Every row gives one point. The ring and each string are closed loops that go straight from each point to the next, and from the last back to the first. Before rounding, they use only three directions, however many columns there are. How many times does the string pass through the ring? Passing back the other way cancels.

Ring (9 x 3)
[[ 28   6   2]
 [ 14  31  -3]
 [ -6  36  -8]
 [-22  31  -9]
 [-36  11  -8]
 [-32 -12  -9]
 [-10 -28 -10]
 [  4 -29  -7]
 [ 22 -16  -1]]
String (20 x 3)
[[-11   4 -11]
 [-23   6 -26]
 [-37  11 -25]
 [-55  21  -4]
 [-46  22  15]
 [-22  13   4]
 [-19  13  -1]
 [-34  23  10]
 [-47  32   8]
 [-46  33 -22]
 [-24  17 -26]
 [-11   8 -13]
 [-21  11   0]
 [-25  11   9]
 [-18   7 -10]
 [-14   4 -30]
 [-43   6 -32]
 [-60   7  -2]
 [-44   7  15]
 [-28   6  12]]
Times through: 1
String (9 x 3)
[[ 41   4  -3]
 [ 28   1 -29]
 [ 11   1 -19]
 [ 21  -6 -28]
 [ 30 -14 -19]
 [ 35 -20   5]
 [ 28 -13  28]
 [ 25  -4  24]
 [ 44   0  13]]
Times through: 0

Ring (10 x 8)
[[ 46   7   0 -23   4   0   2  16]
 [ 41  21   8 -24   0   6  -2   9]
 [ 25  35  20 -20  -6  17  -2   0]
 [  6  36  24  -9 -11  26   4  -5]
 [-13  23  14   4 -12  29  16  -2]
 [-18   5  -2  12 -10  25  25   5]
 [-12 -14 -16  15  -5  16  31  14]
 [  4 -29 -22  10   1   5  32  21]
 [ 28 -31 -19  -2   6  -5  25  25]
 [ 41 -21 -14 -12   7  -7  16  24]]
String (12 x 8)
[[ 23 -29 -40   0   7  -4  25  31]
 [ 21  -9 -34  -4   3   2  18  26]
 [ 24 -12 -10  -5   2   3  19  18]
 [ 29 -27   7  -4   3  -2  23  15]
 [ 34 -60 -21   3  11 -15  35  31]
 [ 17 -52 -41  10   8  -8  38  34]
 [  6 -21 -40   8   2   5  28  27]
 [ 10   0 -19  -1  -2  11  18  17]
 [  7 -24   3   7  -2   7  30  12]
 [ -1 -47 -11  18   1   3  42  19]
 [  3 -55 -37  18   5  -3  43  30]
 [ 19 -52 -23   9   7  -7  37  28]]
Times through: 2

Ring (7 x 14)
[[ 33  15 -20   7  13  15 -16  -8  26  -3  12   7  -4 -15]
 [ -2  53  -3   0   1  12  -9   5  20 -12  29  15  -7  -8]
 [-31  47  12   5  -8   7   7   7   7  -9  16  24 -10   2]
 [-42  17  14  14  -9   5  19   4  -4   1  -7  28 -11  10]
 [-30 -20  -2  19  -2   8  21  -1 -11  10 -27  24  -6  10]
 [  7 -37 -24  18  11  14   7  -8  -2  13 -27  14  -1   0]
 [ 32 -18 -27  14  15  16  -9 -12  16   6 -10   8  -2 -11]]
String (17 x 14)
[[  7 -10 -20  12   9  14   1  -4   5   5 -10  13  -2  -4]
 [ 20 -21 -44   7  16  20  -4  -2   0   8 -10   7   6  -7]
 [ 37 -20 -43   8  19  20 -11  -7  11   6  -6   4   4 -13]
 [ 10   4 -33   3  11  18  -4   3   3   1   4   9   3  -7]
 [ 11   5  -1  15   5  10  -3 -10  20   1  -3  15 -10  -6]
 [ 39   7  -1  17  11  10 -16 -19  38  -1   4  10 -12 -15]
 [ 49  18 -26   5  17  18 -25 -10  34  -5  18   2  -2 -21]
 [ 43  18 -35   2  18  20 -23  -5  26  -5  19   2   1 -19]
 [ 16  12 -34   1  12  19  -9   3   8  -2  10   7   3 -10]
 [ 42  -1 -40   5  19  20 -18  -6  19   1   7   2   3 -17]
 [ 45 -17 -49   6  22  22 -16  -7  15   5  -1   1   6 -16]
 [  8  -5 -33   6  11  17  -1   1   1   3  -3  10   3  -5]
 [  7  -3  -5  15   6  10   0  -9  14   4  -8  16  -8  -4]
 [ 17 -18  -1  22   8   9   0 -16  19   8 -18  16 -10  -5]
 [ 24 -50 -28  21  16  15   3 -15   4  16 -33  11  -1  -4]
 [ 18 -53 -45  15  18  19   5  -7  -7  17 -32   8   6  -3]
 [  2 -17 -38   7  11  18   4   3  -8   7 -11  11   5  -2]]
Times through: 2
String (21 x 14)
[[ 37 -11  -9  19  13  12 -11 -19  29   5  -8  10  -9 -12]
 [ 60 -10 -16  17  19  14 -23 -23  41   3  -2   4  -8 -20]
 [ 34   4  -4  16  11  11 -13 -17  33   0   1  11 -10 -13]
 [ 46  18 -17   9  15  15 -23 -13  37  -4  16   5  -6 -19]
 [ 26  33 -40  -6  14  21 -19   6  15  -8  28   3   5 -16]
 [  9  27 -26   0   9  17  -9   5  11  -6  18   9   1 -10]
 [ 13  21  -3  10   5  11  -8  -7  23  -4   9  14  -9  -9]
 [ 31  39   0   8   8  11 -20 -10  39 -10  24  10 -11 -17]
 [ 30  49 -19  -2  10  17 -23   0  31 -13  35   6  -3 -18]
 [ 20  42 -34  -6  11  20 -18   7  16 -11  32   5   3 -15]
 [ 10  18 -13   7   7  13  -6  -2  15  -3   9  13  -4  -8]
 [ 13  11  -1  14   6  10  -6 -10  22  -1   2  15 -10  -7]
 [ 55  10 -12  13  16  14 -25 -19  43  -3  11   5  -9 -21]
 [ 56   0 -37   7  21  20 -24 -12  30   0   9   0   1 -21]
 [ 30  -4 -47   2  18  22 -12   0   8   2   5   3   7 -13]
 [ 12  -1 -19  10   9  14  -3  -5  10   3  -3  12  -3  -6]
 [ 28 -14  -6  20  11  10  -7 -18  25   6 -12  12 -10  -9]
 [ 42 -31 -23  19  17  15 -10 -19  22  10 -17   7  -4 -12]
 [ 39 -28 -17  21  16  13  -9 -20  24   9 -17   9  -7 -11]
 [ 11  -3  -8  15   7  11  -2  -9  15   3  -7  14  -7  -5]
 [ 16  -5 -13  14   9  12  -4  -9  15   4  -6  13  -5  -7]]
Times through: 3

Ring (6 x 14)
[[ 21  40 -28   1 -26 -10   8   2 -34  11  15  10 -16   1]
 [  6  49  -6  15 -13 -14  14  10 -15  -2   9   8 -15  -6]
 [-13  27  16  23  -1  -8  10  12  16 -16  -4   3  -9  -2]
 [-12 -21  16   9  -8   8  -5   1  19  -8 -14   4   1   9]
 [  2 -30  -7  -5 -22  13 -11  -6   1   5  -8   6   0  16]
 [ 22  -4 -37 -11 -33   5  -7  -8 -25  14   8   7 -10  18]]
String (19 x 14)
[[  2  14   3   6 -15  -3   4   3 -10   3  -1   9  -6  -2]
 [ -6  21   2  18  -8  -5   7   8  11 -13  -1   2 -11   5]
 [-16  20   3  28   0  -4   6  12  36 -29  -3  -5 -14  15]
 [  0   8   1   8 -14  -1   2   3  -1  -2  -2   6  -7   4]
 [ -8  -1  26   7  -8   0   3   4  -2   3 -12  12   2 -10]
 [-23 -18  39  15   1   5   0   6  26 -11 -21   6   5  -2]
 [-17 -17  30  11  -4   5  -1   4  18  -7 -17   7   4  -1]
 [-12 -14  27   8  -7   4  -1   3   8  -1 -15   9   4  -3]
 [-28 -23  33  20   3   9  -3   7  43 -22 -21  -1   2   9]
 [-28 -13  27  25   5   6  -1  10  49 -29 -18  -4  -3  13]
 [-24  -1  34  23   4   0   4  10  31 -19 -16   2  -1   0]
 [-10  10  24  14  -5  -3   6   7   4  -4  -9   8  -2  -7]
 [ -1  12  11   7 -12  -4   5   4  -9   3  -4  10  -4  -6]
 [-12  35  27  23   1 -12  15  13   6 -11  -5   7  -7 -13]
 [-14  57  13  35   4 -17  19  19  19 -26   2   0 -17  -4]
 [ -6  48  -5  28  -4 -13  14  15  15 -22   6  -2 -19   6]
 [ -1  31  -5  16 -10  -8   9   8   2  -9   4   3 -14   4]
 [  1  23   2  10 -13  -7   7   6  -8   0   1   8  -9  -3]
 [ -2  33  20  13  -7 -12  13   9 -14   3  -2  12  -5 -17]]
Times through: 1
String (20 x 14)
[[-10   3  25  11  -6  -1   4   5   3  -1 -11  10   0  -8]
 [-22 -15  33  17   0   5   0   6  29 -15 -19   3   3   2]
 [-25 -33  21  17  -1  13  -8   4  47 -23 -20  -3   1  19]
 [ -7 -18  -1   8 -13   9  -6   0  20 -10  -9   0  -4  18]
 [  1  -7  -6   4 -17   5  -3   0   3  -2  -4   4  -6  12]
 [  5 -17   4  -6 -21   6  -5  -5 -15  13  -7  12   2   1]
 [ 13 -42 -15 -17 -31  16 -16 -13 -16  19  -6  10   3  16]
 [ 19 -29 -44 -14 -36  15 -16 -12 -11   9   4   3  -9  32]
 [ 21  -8 -50  -8 -35   9 -10  -8 -13   6  10   1 -15  31]
 [ 14   7 -32   0 -26   2  -3  -2 -11   3   8   4 -14  18]
 [ 17  11 -16  -6 -26  -2   1  -3 -31  16   5  12  -7   0]
 [ 21  20 -14  -8 -28  -6   4  -3 -44  23   7  16  -7  -7]
 [ 12  19 -12   2 -21  -5   4   1 -21   8   5  10 -10   1]
 [ 11  31 -22   8 -20  -7   6   4 -14   0  10   5 -16   7]
 [  7  17   1   3 -18  -5   5   2 -21  10   1  12  -5  -6]
 [  7  47   5  11 -13 -16  16   9 -26   6   6  13 -10 -16]
 [ -4  60   5  26  -3 -19  19  16  -1 -13   7   5 -17  -8]
 [-14  53   2  36   3 -15  16  19  28 -32   4  -5 -21   6]
 [ -9  24  -2  22  -5  -5   7  10  21 -20   0  -2 -14  11]
 [ -1  10   7   7 -13  -2   4   3  -6   1  -4   9  -5  -2]]
Times through: 3

Ring (6 x 14)
[[-19   4 -16  -9  14  32  -7  17 -14 -22  18   6 -15  -2]
 [-23   2 -15  -3  22  17   3  15 -18 -24  16  13 -11  -4]
 [-11  -5  -6  12  22  -8  15   8 -23  -5  -3  15   2  -8]
 [ -9  -2   4  25   7  -8   3   8 -27   7  -6  16 -12   2]
 [-12   3   5  21  -5  10 -14  12 -25   6   1  11 -27   9]
 [ -8   2  -8  -1   0  31 -14  14 -15  -6   7   0 -17   2]]
String (28 x 14)
[[-24   3  -5  14  17   2   3  14 -25 -13  11  20 -18   1]
 [-19  -2  -2  22  23 -18  16   9 -28  -6   0  24  -6  -4]
 [ -6  -7   1  25  19 -24  20   4 -28   7 -13  19   4  -7]
 [-22   3   9  36   7 -16   0  11 -34   4   1  27 -27   8]
 [-25   6   9  34   1  -5  -9  14 -32   2   6  24 -36  12]
 [-23   7  16  42  -8  -7 -15  13 -35  11   2  25 -43  18]
 [  1  -4   4  21   1  -1  -1   6 -24  14 -13   7  -7   1]
 [  0  -4   0  14   4   5   0   7 -21   9  -9   5  -4  -2]
 [-12   4   9  27  -9   9 -17  12 -27  10  -1  12 -31  12]
 [-29  13  16  37 -19  14 -33  18 -33   6  13  21 -60  25]
 [-22   8   7  26  -7  13 -20  16 -28   1   9  17 -40  15]
 [-10  -1  -4  10   7  10  -2  11 -21  -2   1   9 -11   0]
 [  0  -5  -3  11   7   4   3   7 -20   6  -9   5   0  -4]
 [  4  -7   2  19   5  -6   6   4 -23  15 -16   7   2  -3]
 [-14   1  12  38   1 -16  -1   9 -33  13  -6  22 -24   8]
 [ -5  -6   5  28  12 -20  12   5 -29  11 -14  17  -2  -3]
 [  3  -9  -4  13  18 -11  18   4 -22   6 -15   9  13 -11]
 [ -5  -5  -7   7  15   3   8   8 -20  -2  -5   8   2  -7]
 [-13  -2  -7   9  16   4   6  11 -21  -8   3  13  -6  -4]
 [ -3  -7 -11   2  22   1  16   7 -18  -6  -6   7  12 -12]
 [-18  -2 -15   0  30   2  17  11 -19 -21   8  15   3 -11]
 [-45   9 -15   2  29  14   2  21 -23 -39  33  27 -28   1]
 [-31   6 -11   4  19  16  -2  18 -21 -26  22  19 -23   1]
 [-20   2 -10   3  16  14   1  14 -20 -16  12  13 -13  -2]
 [ -4  -5 -11   1  17   9   8   9 -17  -6  -2   5   5  -9]
 [-11  -4 -16  -4  27   7  15  10 -16 -16   4   9   8 -12]
 [ -4  -6 -12   0  21   5  13   8 -17  -7  -4   6   9 -11]
 [-11  -3  -9   5  18   5   8  10 -20  -8   1  11  -2  -6]]
Times through: 1
